Each row is a point. The window is the flat piece filled in between its corners: a triangle in 3 columns, a solid with four corners in 4, and so on. A path goes straight from each point to the next, and from the last back to the first. After which points does the path pass through the window?

Window:
[[  8  24 -26  23]
 [-14   7 -29  -3]
 [ 44  33  86  -3]
 [  8 -16  -6  28]]
Path:
(1): [-17  48   0  23]
(2): [ 6 22 43 37]
(3): [ 67  18  64 -51]
(4): [ 12  -4 -31  16]
(5): [-57   8 -37  21]
(6): [ 6 73 53 10]
(7): [38  2 27 -3]
(8): [ 38 -21 -68  22]
(9): [-18  13 -28  30]
(10): [-23  31 -13  36]
(11): [51 -7 -3 13]
(12): [ 48  -8   3 -18]
Through the window after points: 2

Window:
[[-17  -6 -13  24 -34   0 106   8]
 [-78 -39  16  -7  11  34 -24   7]
 [ 42  -5 -25  17 -10 -41 -38 -35]
 [-12 -41  33 -37 -17  14  19 -29]
 [ 34  -7 -31  -3  45 -18 -29 -90]
 [ 87  -7 -10   6  71 -32 -47 -31]
 [-41  21   9 -23 -29  46  29   6]
 [  9   8 -12 -26  37 -61 -23 -34]]
Path:
(1): [  1  -3  49   4   0  -4   2 -26]
(2): [  0   4  25   5   1 -22  16 -28]
(3): [ 38  -9 -29 -16   1  -8  10 -24]
(4): [ 60 -22 -85  -9  22   0   0 -20]
(5): [-13   8  52  19  14 -28  27 -41]
(6): [  1  -4  16  35  16 -18   1 -30]
(7): [ 19 -21 -32 -21   3 -13 -48 -22]
(8): [  7 -19 -85 -59  35 -55 -19 -43]
Through the window after points: 4, 6, 8

Window, 9 rows:
[[ 28 -43 -35  -7   0 -54 -65 -11  26]
 [ 35 -68  53 -31 -23 -69 -62 -18  10]
 [-30  35   4  21 -33 -26  47 -13   6]
 [ -9  -3  -3  69 -36  26  11  48  -1]
 [-20  21  23   4   0  31  50 -25   3]
 [  0  -3 -11  -4 -47   8  68 -29 -13]
 [-60 -29 -55 -72   5 -53  19  20  45]
 [-29  13  -3  44 -65  37 -15   0  -2]
 [-30  20 -52 -88   6 -45  33  11 -17]]
Path:
(1): [-25 -10   0  19   2 -22  13 -13   6]
(2): [-60 -23  -2 -23  29  21   1 -70 -36]
(3): [ 44  10   8  -3 -81 -52   2  48  50]
(4): [-25   5  -5 -31 -35   9  15  52  29]
(5): [-31 -23 -30  20   9 -31  23 -26   1]
(6): [-23   1 -25   0   2   0  42 -40 -14]
(7): [ 13  14  33 -45 -88   2  38  50  20]
(8): [  2  17   3  10 -60   8   0  23  18]
(9): [-49 -19 -25  42 -12  13   6   2 -14]
(10): [-66 -49 -31 -20  18 -22   4  10 -47]
(11): [ 18  40   5  -3 -66  -1  -2  -8  32]
(12): [  3  24  -9   1 -51   1  23  12  10]
Through the window after points: 4, 6, 8, 10, 12

Window:
[[ 30  27  15  10  -4  10 -43  31 -17  32 -18  -5]
 [-44 -70 -25 -53 -18 -32 -39  49  20  65  36  -1]
 [ 22  -2 -93 -56 -15  32  -6 -61 -20 -23 -19  -4]
 [ 42  -1 -18  -4 -42   2  10   7 -14  15 -68 -20]
 [ -7  45  64 -25  33 -18 -48  13  -1 -25 -36 -21]
 [ -2  18 -20   3 -27 -15  -5 -24  -7  52 -23 -54]
 [  2 -16   4  23 -52 -13  -5 -33 -10   2 -11  13]
 [-40 -16 -24  23 -21   7   3 -15 -24  17 -64 -21]
 [ 30  28 -78 -19  -7 -71 -62 -33  10 -23 -42  79]
 [  3  28  14   5 -25   8   0  18  48  39  11   9]
 [ -4  75 -10 -17 -36 -16 -12  -9 -12 -12  -1  17]
 [ -3  12 -24  53 -58 -12  26  21  46 -32  76  15]]
Path:
(1): [  0   5  19 -10  -2 -29  24  19 -27  76  31  18]
(2): [-14  26 -42   2 -39  -2 -59  -7  51 -54 -13   3]
(3): [ -3  28 -26   5 -71  33 -73 -15  10 -16 -21  28]
(4): [-12  25  29  -4  25 -70  52  24 -13  38  -8 -31]
(5): [-26 -13  63 -16   8 -78  13  22 -34  35  75  14]
(6): [ -6 -17 -40 -18 -30   6 -37  24  26  24 -15  -7]
(7): [ -6  11 -34 -10 -16  -4 -71  12   2 -47 -38 -24]
(8): [ 20   9 -14 -18 -16 -12  62 -53 -25  55  -2  35]
Through the window after points: 5
